Each row is a point. The points of each table are mixes of a few directions, plus a little noise. How many directions does each table use, and how many do they share? Where both have some left over, give the other angles between the two spaces (their principal angles), to ten degrees, smallest first.

First (7 x 3):
[[  9   7  -1]
 [ 10   8  -1]
 [-47 -35   5]
 [ -9  -7   1]
 [ 60  45  -7]
 [-34 -26   4]
 [ 10   8  -1]]
Second (7 x 3):
[[ 15  45   0]
 [ -3  21   1]
 [ 14  18  -1]
 [ 23 -19  -4]
 [-48 -40   5]
 [ 19 -47  -5]
 [-21  21   4]]
Directions: first 1, second 2, shared 1

First (9 x 6):
[[ 13  46 -36 -24 -30  11]
 [ 31 -21  45 -36  26  -8]
 [ -4 -19 -19  -5   9 -37]
 [ 23  -7  39 -25  26   0]
 [  2  -9 -25 -12 -12 -25]
 [-29  47 -35  32   4  11]
 [-31  -4 -11  45 -17  19]
 [ 13  -9  10 -20  16 -15]
 [-19 -22  32  45 -21  46]]
Second (9 x 6):
[[ -1  -4  12 -17   7  15]
 [-13  -4 -12 -21   1   6]
 [ 21   2  35  15   6   7]
 [ 11  11 -15  47 -13 -31]
 [ -3  11 -44  45 -19 -42]
 [  4  -6  32 -25  13  27]
 [-14 -14  17 -58  15  38]
 [-41  -8 -60 -42  -6  -3]
 [ 35  12  33  57  -3 -17]]
Directions: first 4, second 2, shared 1; angles 70

First (10 x 8):
[[-13   0   5  -5  11  -4  15  -8]
 [ -7   5  16 -27  10  -5   9  13]
 [ 10  21  28  -6  11   3  37  21]
 [-15 -35 -31  43  -7  -4 -40   8]
 [ 16  16  16 -36  -3  -2  -2  15]
 [  8  -5 -18  23  -9  -9 -16 -15]
 [  3  22  22 -29   4  27  39 -13]
 [-19 -21 -19  17   3 -14 -19 -10]
 [ 12  -9 -26  30 -13 -22 -32 -14]
 [  5   6   7 -10  -6  30  10   1]]
Second (10 x 8):
[[  8   3  -1  16  -5  10   5   1]
 [-29 -12   4 -60  16 -37 -26   4]
 [ 14   2  -3  25 -10  18   3   6]
 [ 12  -4  -4  18 -11  16 -11  16]
 [ -6  -6  -1 -14   1  -6 -15   9]
 [ 14  13   0  34  -5  17  28 -15]
 [-33   7  11 -53  30 -45  22 -39]
 [ -3 -12  -3 -14  -4  -2 -29  22]
 [  9   4  -1  18  -5  11   8  -1]
 [ 15   7  -2  31  -8  18  15  -4]]
Directions: first 5, second 2, shared 2

First (8 x 9):
[[-39   0  -2   9 -13 -22   0  -1  -4]
 [-18 -22  -5  12 -26 -18 -10 -18  13]
 [ 11  38  13  12  19  11  13  15 -11]
 [  8   0  20  -4 -12 -13  -2  -7 -11]
 [ 34   4 -14   1  26  33  10   4  16]
 [ 26 -12 -19 -19  29  24  27  -2  10]
 [ -3  10   8  -8   2   1 -10  11 -13]
 [-21 -17  -1  -3 -25 -14 -29  -3   0]]
Second (9 x 9):
[[ -1 -24   6  -9   9  -8  13 -15  15]
 [-11 -12 -14   2  -9 -13   1  -7   9]
 [ -6  14 -21   8 -14 -14 -12  11  -3]
 [ 25   1  28 -18  33  -6  11   2   5]
 [  2  -3  -1  -4   4 -10   2  -1   5]
 [  4  27 -13   6  -7 -10 -15  19 -10]
 [  3  21  -6   5  -4  -1 -11  14 -10]
 [-24 -52  25   3  -9  60  24 -43   3]
 [  7  28  -4   6  -3   1 -14  19 -14]]
Directions: first 5, second 3, shared 1; angles 40, 80

First (9 x 11):
[[-30  -6  49 -18   4  16  10  -8  19  -5   1]
 [ 11   2 -19   6  -1  -7  -2   3  -8   2  -1]
 [ 22  -2 -29  -3  22 -32  26  -9 -30  14 -14]
 [  9   4 -17  10  -8   1 -13   7  -2  -1   3]
 [-13  -7  26 -19  19  -7  28 -14  -3   5  -8]
 [-14   9  10  21 -41  42 -54  23  36 -20  23]
 [ 40   2 -60  10  15 -38  15  -2 -39  15 -12]
 [-16  -3  25  -8   1  10   3  -3  11  -3   1]
 [-11   1  15   1 -10  15 -12   4  15  -7   6]]
Second (9 x 11):
[[-11 -10  27 -29  34 -21  48 -23 -13  11 -16]
 [ 24   9 -45  28 -23   4 -35  19  -3  -4  10]
 [ 21   6 -35  17 -11  -4 -16  10  -8   0   3]
 [-25  -3  38 -11  -3  18   0  -3  19  -6   4]
 [-32  -5  51 -16  -1  21   3  -6  24  -7   4]
 [-14  -7  28 -20  20  -8  28 -15  -2   5  -8]
 [ 21   6 -36  17  -9  -6 -14   9 -10   1   2]
 [-14  -3  22  -9   4   6   7  -5   8  -1  -1]
 [ 30   8 -52  24 -13  -9 -21  14 -14   1   3]]
Directions: first 2, second 2, shared 2

First (8 x 12):
[[ 11  -3   5  10  16  -7  -1  -9 -18  38   6   6]
 [ -1   6  18   5   2  -4   1  -5  -1  -4 -29  -9]
 [ 19 -14  10   6  -3 -10   1  -3  -6  -4  11 -12]
 [-28  23 -46 -11  -8  60 -28  22 -28   8  15  15]
 [  5 -10   9   2 -20 -11  16   6   2   1   9  -3]
 [  8  -3  10 -10  22  -4  -3  -8  19  -7   7  -4]
 [ -4  -8 -17   8 -16 -22   8  -1   9 -29  -4   2]
 [-12   9  11 -10   7  -2   7  -1  22  -3 -15   4]]
Second (8 x 12):
[[ 10  -5  19  -7  17  -8   8  -6  11  23  13   3]
 [-14   9 -15 -20   0  26 -11  10  16 -25   9   1]
 [ -4   9  25  -5 -17  16   4  11  -4  -2 -18 -15]
 [ 15  -3  -1  22  24 -17 -14 -22 -21   7 -19  -5]
 [-32  10 -25  -2 -29   1  17  15   6   6  -4  25]
 [  9  -8  -4  23   8 -33   0 -19  -7 -12 -24  -3]
 [  9 -10  11  -7   5 -11  14  -1  12  22  25   7]
 [  6  -2 -10  -4 -10  25 -16  10 -14 -19  17 -13]]
Directions: first 6, second 6, shared 6

First (10 x 14):
[[  2  36 -17 -13   8 -14 -35  -8  -5 -22  16   2  -9  23]
 [  8  35 -20  -6  29 -20 -43 -13 -18 -33  38   2 -13  38]
 [  0 -56  22  29  18  17  16  23   9  34 -12 -10  14 -15]
 [ -5  13  -5  -9  -6  -2 -18   7  13   4 -13  -3   4   0]
 [  1 -49  23  20  -9  18  54   5  -2  24 -14   0   8 -31]
 [  2  50 -21 -23  -7 -16 -22 -20 -11 -33  17   8 -14  20]
 [ -2  17  -7  -8  -1  -6 -16  -1   3  -7   1   1  -3   7]
 [ -6 -41  20  13 -13  19  33  17  16  32 -30  -5  14 -30]
 [  8  29 -13 -10   2 -14  -5 -23 -22 -31  28   9 -15  18]
 [ -7 -33  17   8 -20  17  33  14  17  30 -33  -4  13 -31]]
Second (10 x 14):
[[ 10  24  21  32  26 -34   9 -24  -6 -11 -19  -8 -32  27]
 [ -2 -12 -27 -24  -4  24 -41  28  10   4  25   3  23  -7]
 [ -7 -15 -16 -16  -8   4 -21  25  12   7  24   0  31 -18]
 [  2  12   4  12  18 -11 -21   3   9   2 -14  -8 -10  17]
 [  1  15   8   5  16  12  -2 -23 -18  -6 -18   1 -26  30]
 [-15  -1  -9 -19   9  13 -23  -4 -19  -2  22   5  17  12]
 [-28 -12  36   7 -28 -12  51  -5  13  32 -50  -6  19 -32]
 [ 21   9   3  13   4 -11  32 -28 -25 -27  18   8 -30  10]
 [  0 -11 -31 -31  -7  54 -44  24   7   7   4   6   8   3]
 [ 18 -12  12  23 -27 -40  60   3  16  -6   7  -1   0 -42]]
Directions: first 3, second 5, shared 2; angles 80

First (10 x 18):
[[ 19 -19   6   0 -34  -5 -22 -20  -2  36   9 -15  27   4 -36 -26 -40  10]
 [  2  36   4 -12  26  19  20 -16  20  12  -6   3 -15 -12  35   8  25  10]
 [-15 -33  -5  14 -14 -28 -11  34 -36 -25  -8 -14  14   5  -4   4 -23  -6]
 [ 10 -20   1   3 -25  -5 -17  -8  -2  13  10  -3  15   7 -35 -16 -24  -1]
 [  1  16   0  -5  13  12   9  -8  15  -2   2  11 -13  -2   7   5  20  -2]
 [ -8  -6  -4   4   4  -4   1  13  -5 -20   0   8  -7   3  -1   8   9  -9]
 [-15  11  -2   1  19  -6  13  18 -13 -15 -15  -9  -6  -8  40  16  10   4]
 [ 21 -20   2   0 -31   5 -21 -23  14  20  21  10  11  13 -58 -24 -20  -6]
 [ -6  25  -2  -5  28  16  18   0  17 -16  -2  19 -25  -4  22  16  38  -6]
 [ -9  10   0  -1  14  -3  10   9  -8  -5 -11  -9  -3  -8  31  10   5   6]]
Second (9 x 18):
[[-27 -22 -12  16  10 -24   4  54 -33 -60 -13   5  -8   5  18  24  12 -19]
 [ 10  12   4  -7  -1   9   1 -17  12  23   1  -5   4  -5   4  -8  -4  10]
 [-33 -29  -8  18   3 -35  -2  52 -49 -49 -17 -15   3   2  20  21 -10  -9]
 [-26  14  14  -9  17   6  -6 -48  -2  12   0 -12 -21  -9 -12   5   1  10]
 [  4   4   6  -5  -5   3  -4 -20   2  24   0 -12   7  -5  -3  -9 -14  11]
 [ 18  -9  -6   2 -13   6  -4   6  15  -4  12  20   2  10 -24  -9   5 -12]
 [ 41  19  -2  -9  -8  22  10  -6  37  31   9  14  11   0   7 -17   8   5]
 [  3   7  -2  -2   6   4   7   6   6  -4  -1   6  -3   0  10   3  10  -2]
 [ 11   3   6  -6  -9   8  -7 -27  13  26   8  -2   4   0 -19 -13 -10   7]]
Directions: first 3, second 4, shared 3
